Rows are points. The points of each table are mixes of a few directions, plus a little noise. How many directions does each table use, and how many do they share? Where both have some left over, give the other angles between the two spaces (their principal angles), to ten degrees, smallest first.

First:
[[-3.15  1.87]
 [ 2.48 -1.50]
 [-0.54  0.32]
 [ 1.21 -0.71]]
Second, 5 rows:
[[ 0.07 -0.04]
 [ 0.52 -0.30]
 [-4.00  2.39]
 [ 1.94 -1.15]
 [ 1.48 -0.88]]
Directions: first 1, second 1, shared 1

First (7 x 6):
[[-0.28  0.10 -2.55 -1.68  1.82  2.48]
 [-0.16  0.06 -1.57 -1.02  1.12  1.50]
 [-0.37  0.13 -3.46 -2.28  2.46  3.36]
 [ 0.33 -0.12  2.98  1.95 -2.14 -2.91]
 [ 0.19 -0.07  1.85  1.21 -1.33 -1.82]
 [ 0.35 -0.13  3.19  2.10 -2.27 -3.11]
 [-0.06  0.03 -0.48 -0.31  0.35  0.47]]
Second:
[[-0.96 -0.33 -0.81 -2.13 -0.03 -0.33]
 [-1.46 -0.75  1.83 -1.84 -2.48 -3.90]
 [-0.22 -0.26  1.98  0.50 -1.73 -2.49]
 [ 0.23  0.14 -0.56  0.16  0.61  0.92]
 [ 2.08  0.83  0.47  4.03  1.10  2.14]
 [ 0.34  0.37 -2.91 -0.73  2.54  3.64]]
Directions: first 1, second 2, shared 1

First:
[[-3.67 -0.37 -0.76  1.34 -2.49  2.42  1.59  2.60  1.15 -2.89  3.86]
 [ 2.54  0.49 -0.85  0.33  1.62 -0.83  1.78 -0.32 -1.45  0.46 -2.97]
 [ 0.41 -1.41  1.29 -2.20 -1.55 -0.90 -1.78 -0.96  1.48  1.28  0.07]
 [-0.71  1.47  0.42  0.84  2.18 -0.19 -2.40 -1.13 -0.61  0.84  0.52]
 [-2.76  1.60 -0.36  2.77  0.50  2.13  1.00  1.66 -1.42 -2.42  2.74]
 [-2.57  0.20  0.01  0.33 -0.28  0.67 -2.04  0.08  1.51 -0.14  2.55]
 [ 1.65  1.29  2.01 -0.21  2.35 -1.17 -2.36 -2.13 -2.27  1.73 -1.36]
 [ 2.96 -1.64 -3.04 -1.04 -0.71 -1.10  3.89  0.81  1.62  0.25 -3.85]
 [ 2.15 -1.54  1.30 -2.18 -1.62 -1.04  0.32 -0.60  0.04  0.92 -1.57]]
Second:
[[ 1.89  2.01  0.54  0.57 -0.93 -0.88 -2.68  0.00  0.19  1.58  0.71]
 [ 0.12  0.12  0.17  1.60  2.81  0.55  3.60 -0.13 -3.81 -1.62 -1.73]
 [-1.52  1.20 -1.17 -3.06 -2.43  3.63 -3.02  2.10  2.92 -1.02  1.17]
 [ 0.51 -1.28  0.61  1.97  2.40 -2.74  1.96 -1.96 -1.58  0.98 -0.96]
 [-2.08 -1.95 -0.75 -0.28  2.51 -0.45  0.77 -1.49  0.73 -0.01 -0.79]
 [ 2.07  0.76  0.85 -0.35 -4.77  0.23 -0.36  2.17  0.64 -0.13  1.58]
 [-2.33 -1.07 -0.90 -0.40  3.09  1.50  2.01 -0.51 -0.92 -1.58 -1.43]
 [ 1.48  0.22  0.60  0.02 -2.67 -1.81 -2.24 -0.03  1.90  1.87  1.41]]
Directions: first 4, second 4, shared 2; angles 60, 70
